Each row is a point. The points of each table are mixes of a few directions, plus a little noise. Count the directions of each table, and those that both share. Where both have some left over, give the other angles between the two spaces (their principal angles), to ten degrees, smallest first.
(in the rows, 100 means zero)

First (6 x 3)
[[110,111,118],
[67,64,40],
[117,118,130],
[112,113,122],
[74,71,52],
[120,122,137]]
Second (4 x 3)
[[76,90,26],
[106,96,131],
[115,129,106],
[103,84,138]]
Directions: first 1, second 2, shared 1

First (9 x 8)
[[74,144,163,92,127,116,129,77],
[94,67,74,98,89,83,87,96],
[99,54,59,123,94,119,100,99],
[113,140,159,57,155,92,107,102],
[107,53,76,124,60,92,115,90],
[99,100,78,84,82,69,69,111],
[119,167,168,94,111,107,131,103],
[123,88,68,106,101,105,81,125],
[72,87,56,125,77,115,86,101]]
Second (9 x 8)
[[129,85,126,100,133,85,107,72],
[102,117,146,91,115,97,127,95],
[59,103,60,69,36,111,90,100],
[49,89,43,106,92,69,46,134],
[96,101,103,91,94,99,103,94],
[148,117,124,111,106,105,113,105],
[106,128,99,94,63,113,108,119],
[98,83,74,74,66,99,91,73],
[112,76,124,163,195,122,115,111]]
Directions: first 5, second 5, shared 3; angles 40, 60

First (10 x 12)
[[83,57,136,106,119,113,74,169,195,82,47,121],
[100,102,96,107,100,101,98,106,105,99,95,101],
[100,116,81,126,97,100,97,112,104,100,87,102],
[107,130,71,117,90,94,108,82,64,108,112,93],
[94,76,124,86,109,104,93,115,129,94,90,106],
[104,125,74,122,93,96,104,95,81,104,101,96],
[107,129,71,114,89,94,110,79,61,108,114,93],
[106,106,97,84,95,95,111,69,64,106,126,92],
[100,81,123,68,103,100,104,83,92,101,117,98],
[98,77,126,70,105,102,101,91,103,98,111,100]]
Second (9 x 12)
[[80,126,121,102,92,117,122,121,100,115,91,105],
[109,77,92,104,110,91,81,102,121,86,92,103],
[80,99,100,98,145,78,93,54,108,70,90,175],
[91,137,106,85,81,108,118,73,45,129,130,89],
[79,127,120,99,89,117,113,116,95,122,96,102],
[102,100,97,98,93,99,89,95,91,107,107,91],
[114,80,93,107,101,100,99,119,122,89,90,87],
[139,63,82,111,87,103,115,142,128,83,93,48],
[105,90,90,95,101,88,72,78,89,101,112,98]]
Directions: first 2, second 4, shared 1; angles 80

First (9 x 24)
[[97,91,112,105,87,104,82,97,121,95,127,107,103,106,104,103,110,115,104,113,96,110,108,107],
[104,116,79,91,121,92,130,105,63,108,54,89,94,88,93,96,84,75,94,78,107,84,85,89],
[96,85,119,107,81,108,74,97,134,92,143,110,106,111,107,105,116,123,106,120,94,116,113,110],
[98,94,109,105,91,104,88,98,116,97,119,104,103,105,104,102,106,111,103,109,96,108,106,105],
[95,82,123,110,76,110,67,96,142,91,152,112,107,113,108,105,118,128,107,124,92,119,116,112],
[110,133,58,83,145,83,161,108,24,117,5,78,87,77,86,90,66,49,88,56,114,65,71,77],
[102,108,90,96,111,95,115,102,81,104,76,94,96,94,96,97,91,87,97,88,103,91,93,94],
[99,94,108,103,92,103,90,99,113,97,118,103,103,104,103,102,107,110,102,108,97,106,105,104],
[99,97,103,101,97,101,96,99,106,99,108,102,101,101,102,100,103,103,101,104,99,102,103,102]]
Second (8 x 24)
[[99,89,108,104,120,96,71,81,99,104,106,94,99,96,84,109,105,123,105,114,80,119,91,106],
[98,110,86,109,85,142,121,104,112,119,80,106,117,94,112,89,88,88,94,55,99,63,111,103],
[91,98,95,89,115,91,112,100,95,118,103,98,86,102,113,93,126,85,88,102,79,92,74,81],
[104,95,113,85,101,48,95,108,85,69,123,97,77,111,95,107,110,98,103,150,118,135,95,93],
[92,111,81,82,92,103,151,123,98,124,93,107,85,106,135,79,125,54,79,75,98,61,83,73],
[106,112,94,102,69,111,122,120,104,86,91,108,110,103,109,94,78,85,103,84,133,85,128,107],
[109,90,119,113,107,90,52,83,100,74,110,94,110,97,68,120,79,141,119,129,106,141,115,125],
[101,95,103,114,109,121,74,82,108,106,96,97,116,91,84,108,87,126,110,92,85,106,105,115]]
Directions: first 1, second 3, shared 0; angles 60

First (8 x 32)
[[94,97,80,126,103,117,66,86,112,110,131,107,97,116,67,122,140,74,119,116,38,117,79,90,102,140,95,90,70,90,100,104],
[93,110,63,107,95,102,79,91,106,78,158,170,78,108,72,111,116,77,104,106,61,124,70,67,126,177,130,93,99,110,73,104],
[138,133,125,25,86,83,117,100,82,129,85,109,95,123,127,89,101,124,68,93,155,131,88,70,128,93,99,128,107,91,81,96],
[78,102,78,117,96,82,87,97,107,92,137,137,89,136,100,100,129,101,82,111,92,122,48,96,97,141,109,84,72,89,76,99],
[95,92,96,111,78,106,113,101,100,83,85,84,107,116,76,82,92,101,124,111,82,68,105,121,94,84,94,103,120,101,100,93],
[93,105,138,66,108,89,144,128,103,116,67,51,137,63,136,80,76,96,94,76,158,79,152,108,93,37,69,107,112,119,125,101],
[113,86,109,116,115,115,93,94,93,102,71,75,97,73,105,111,78,110,107,96,100,84,128,115,88,73,103,101,110,99,120,103],
[97,77,111,130,118,107,102,102,96,93,65,66,102,67,117,104,69,115,102,92,114,73,130,133,73,57,100,93,109,101,124,101]]
Second (10 x 32)
[[71,99,83,118,61,106,124,121,109,55,121,93,110,109,31,86,77,75,148,117,55,58,125,102,106,91,93,87,115,140,100,95],
[141,98,104,91,124,111,72,73,82,119,79,117,74,86,131,118,97,126,77,92,115,124,90,94,104,113,124,115,110,75,98,104],
[52,102,104,97,113,89,121,121,135,118,129,83,151,88,113,82,145,46,110,87,95,99,106,99,94,110,58,90,78,106,112,103],
[89,86,108,120,141,97,100,110,100,95,95,100,98,37,143,116,69,103,80,74,136,99,133,105,83,86,113,85,100,115,121,111],
[91,119,102,78,45,78,120,108,102,104,103,84,109,194,67,72,133,115,103,132,95,102,51,104,103,85,73,103,75,84,73,84],
[114,107,114,80,113,86,92,89,97,134,87,98,100,121,143,99,130,121,65,97,134,131,66,100,94,101,93,108,77,66,94,99],
[99,110,106,85,73,80,109,104,96,106,92,89,99,160,97,87,116,127,84,118,118,109,64,105,96,83,87,100,78,84,83,91],
[140,97,100,102,100,104,83,84,70,90,72,112,56,103,104,118,61,150,80,106,119,107,95,102,100,86,136,105,114,93,92,100],
[81,101,89,104,88,111,108,108,116,90,122,99,121,95,66,91,112,60,136,104,59,82,115,94,110,116,86,100,109,117,105,100],
[122,81,89,124,143,138,74,84,93,85,99,125,82,5,107,130,60,80,118,74,76,90,156,91,109,128,137,105,142,121,124,114]]
Directions: first 6, second 4, shared 3; angles 40

First (10 x 32)
[[105,102,100,139,83,57,195,128,55,47,107,122,92,68,125,135,102,118,45,153,179,85,150,105,114,86,116,123,139,150,113,106],
[97,99,100,76,112,127,41,82,128,132,96,86,105,119,86,78,98,89,135,66,51,109,70,97,91,108,90,85,75,67,92,98],
[100,100,100,97,101,104,91,97,105,105,99,97,101,103,97,97,99,97,106,95,92,102,96,99,99,101,99,97,96,95,100,99],
[99,100,101,91,104,108,80,94,108,110,99,96,101,107,95,92,100,98,111,89,84,102,90,99,98,103,97,95,93,90,97,99],
[98,100,100,91,104,110,79,94,110,111,99,95,102,107,95,92,99,96,112,87,82,103,88,99,97,104,96,95,92,89,98,99],
[100,101,100,105,98,96,110,104,95,95,100,103,98,96,103,103,100,102,93,106,108,99,106,100,102,98,102,103,104,106,101,101],
[100,100,100,96,102,104,89,98,105,105,100,98,101,103,98,96,100,99,106,94,92,102,96,100,99,101,98,97,96,95,98,100],
[98,100,100,87,106,114,69,90,115,118,98,91,102,111,92,88,99,94,118,82,74,104,83,98,96,105,94,92,87,83,96,99],
[102,99,101,112,95,88,127,107,88,86,102,106,98,91,107,110,100,105,85,114,122,96,113,100,104,97,105,107,111,114,104,102],
[101,100,100,108,97,91,120,106,91,89,101,106,98,93,106,108,100,104,89,111,117,97,111,101,102,97,103,105,108,111,102,101]]
Second (8 x 32)
[[79,101,117,95,73,71,109,77,52,93,114,103,117,111,70,81,146,114,107,85,78,107,117,113,123,52,98,86,84,110,110,100],
[104,97,72,109,99,95,87,103,104,103,85,102,113,112,112,96,97,78,107,96,91,117,112,96,83,101,97,109,119,98,109,93],
[104,98,81,106,103,100,91,104,107,102,90,100,107,107,110,99,93,85,103,100,96,110,105,95,88,104,98,107,112,98,105,95],
[99,95,62,113,91,85,82,99,94,104,81,104,124,121,110,88,108,69,114,90,80,127,121,97,81,87,95,109,122,100,117,89],
[115,104,125,91,124,131,110,115,136,100,110,94,68,74,109,122,65,119,84,118,132,72,70,95,104,141,105,100,89,95,78,110],
[105,101,106,98,107,110,102,105,112,101,102,98,91,93,104,106,89,104,95,106,110,93,91,98,99,114,101,101,98,98,94,103],
[112,100,103,99,118,120,100,113,129,103,98,96,84,88,114,114,72,102,92,112,118,88,83,94,93,131,103,106,102,95,88,103],
[84,103,136,89,85,87,118,83,66,93,122,100,98,95,71,93,130,130,97,94,97,89,100,113,129,70,102,83,74,108,97,107]]
Directions: first 1, second 2, shared 0; angles 80

First (10 x 32)
[[91,100,128,90,98,78,48,95,118,104,93,106,92,90,96,92,115,83,80,118,112,99,136,93,104,111,88,121,92,96,79,118],
[104,88,121,99,108,99,74,89,122,120,112,106,103,98,117,110,92,111,85,100,102,107,124,106,97,95,115,112,108,108,108,88],
[76,107,123,82,93,69,72,115,128,72,79,95,114,88,67,77,116,67,73,135,133,95,127,89,102,125,55,118,72,89,84,146],
[110,83,110,106,113,111,104,90,122,119,120,105,116,103,123,119,74,128,89,90,98,110,108,115,91,87,126,102,116,114,130,75],
[113,112,57,114,94,125,148,104,50,99,99,95,80,111,103,105,104,107,140,73,71,94,51,98,105,89,113,73,111,96,95,81],
[81,116,107,88,87,75,71,110,94,78,73,98,88,91,70,76,132,61,95,124,114,90,112,83,109,121,62,110,77,84,62,138],
[77,97,116,87,104,81,113,123,145,63,90,89,145,93,69,85,86,90,68,129,140,101,111,100,93,117,60,110,77,98,124,136],
[130,88,85,119,109,133,110,76,74,145,128,111,79,111,147,132,85,137,124,62,62,107,85,113,99,70,157,86,134,115,114,44],
[122,83,113,110,111,117,79,74,106,146,128,114,90,105,145,128,83,133,100,77,78,111,116,113,96,78,149,104,129,117,114,55],
[94,127,40,107,84,114,181,127,43,54,75,82,93,111,63,81,114,83,143,90,89,85,29,89,107,105,72,64,85,82,89,117]]
Second (10 x 32)
[[79,105,83,137,113,111,71,89,95,100,102,118,59,93,122,112,78,71,102,89,102,84,89,74,78,90,110,65,132,105,104,50],
[109,94,68,83,100,129,124,100,82,123,95,79,77,97,99,83,91,121,123,94,71,123,73,109,111,107,137,85,100,90,87,135],
[96,103,82,98,117,107,100,90,99,115,98,109,79,108,90,136,108,114,105,80,86,93,74,87,105,125,120,109,116,92,85,119],
[98,105,106,71,96,103,106,113,111,119,99,104,86,103,95,96,118,78,86,97,110,105,108,118,111,109,117,109,103,74,92,106],
[88,101,100,122,147,84,82,75,113,89,98,139,125,94,72,179,104,150,96,83,90,72,71,54,96,145,58,129,113,129,97,123],
[91,93,107,81,102,109,100,122,106,106,97,101,109,67,107,56,83,76,86,131,116,124,114,124,108,86,86,71,91,98,111,98],
[82,115,126,126,117,68,79,97,103,77,89,104,144,84,98,79,96,113,92,98,109,82,123,67,59,90,16,94,81,116,144,76],
[107,115,94,109,79,94,106,92,87,106,104,82,66,143,104,111,124,90,113,62,89,81,98,93,86,95,137,119,105,73,92,81],
[158,70,126,55,21,109,144,132,100,80,123,52,132,117,116,34,99,75,101,168,119,146,139,195,157,49,155,117,56,111,75,116],
[93,104,110,118,112,85,87,92,104,85,98,110,121,97,95,111,98,116,98,98,103,88,104,82,88,103,64,106,97,116,112,94]]
Directions: first 3, second 6, shared 0; angles 30, 60, 70

First (10 x 32)
[[101,125,134,108,101,77,102,99,84,125,119,94,84,111,145,134,83,79,86,106,68,107,129,78,142,96,91,119,70,111,122,107],
[89,71,59,100,79,126,104,91,116,57,85,105,153,90,24,36,85,128,120,108,156,88,62,143,25,116,123,76,113,91,69,98],
[106,104,106,97,111,96,96,106,99,112,99,101,80,100,120,118,115,94,96,93,85,103,106,87,121,93,92,104,106,99,107,98],
[98,138,152,118,90,65,108,92,73,129,135,88,96,121,156,139,54,72,80,119,62,108,144,77,150,100,92,128,42,119,131,113],
[99,109,112,105,97,91,103,98,93,106,109,97,100,105,113,108,87,94,95,105,92,102,110,94,111,100,99,107,86,105,107,104],
[100,65,50,86,103,134,95,104,124,68,70,111,114,81,41,57,133,128,119,87,142,91,60,126,46,104,110,74,148,84,69,89],
[105,103,105,96,109,97,98,104,100,110,99,100,82,100,118,116,114,95,96,94,86,103,106,89,118,94,93,103,104,99,106,98],
[111,102,105,89,125,97,92,113,102,121,92,102,56,96,134,134,142,92,94,83,73,107,108,74,137,85,83,104,122,96,110,93],
[113,103,108,87,129,96,92,114,101,125,92,102,49,96,141,140,147,90,92,80,67,108,110,70,145,83,81,105,124,95,112,92],
[78,79,66,113,54,121,112,79,108,45,99,101,187,99,8,18,39,128,121,127,170,83,66,159,5,130,135,80,83,99,68,106]]
Second (10 x 32)
[[114,129,117,110,102,88,100,94,83,136,93,82,135,95,105,102,148,117,87,115,127,96,136,111,130,109,141,99,110,109,92,82],
[132,90,68,103,116,125,105,130,75,81,91,123,123,70,46,41,121,113,100,127,141,100,72,143,49,97,125,108,114,77,80,84],
[67,116,135,95,85,79,93,80,130,131,110,75,75,126,167,158,80,79,102,81,60,98,136,53,159,108,81,90,82,126,114,119],
[87,65,68,91,92,118,100,95,120,58,92,112,98,100,59,76,78,109,117,85,109,98,59,111,50,99,83,87,113,89,91,106],
[99,100,129,102,108,72,104,95,84,95,130,110,34,126,151,156,46,65,85,82,23,120,100,60,132,72,38,133,63,101,150,119],
[89,122,127,91,107,101,94,133,115,134,120,100,58,98,177,129,69,49,102,114,58,99,127,60,145,106,82,108,62,112,105,121],
[109,121,104,103,103,106,98,112,96,128,93,91,128,85,103,85,134,105,98,121,129,92,123,111,113,114,138,94,107,105,80,89],
[93,115,121,108,87,75,100,63,99,119,93,74,124,118,106,128,128,124,92,86,107,98,129,96,133,105,117,92,113,115,106,91],
[113,57,52,102,99,118,107,88,90,38,84,122,122,92,9,49,102,137,107,89,135,103,41,144,19,87,97,96,131,74,92,87],
[98,84,80,95,99,117,100,109,109,81,95,110,102,92,77,77,92,102,110,101,111,98,77,111,69,102,98,94,106,92,89,101]]
Directions: first 2, second 4, shared 1; angles 90
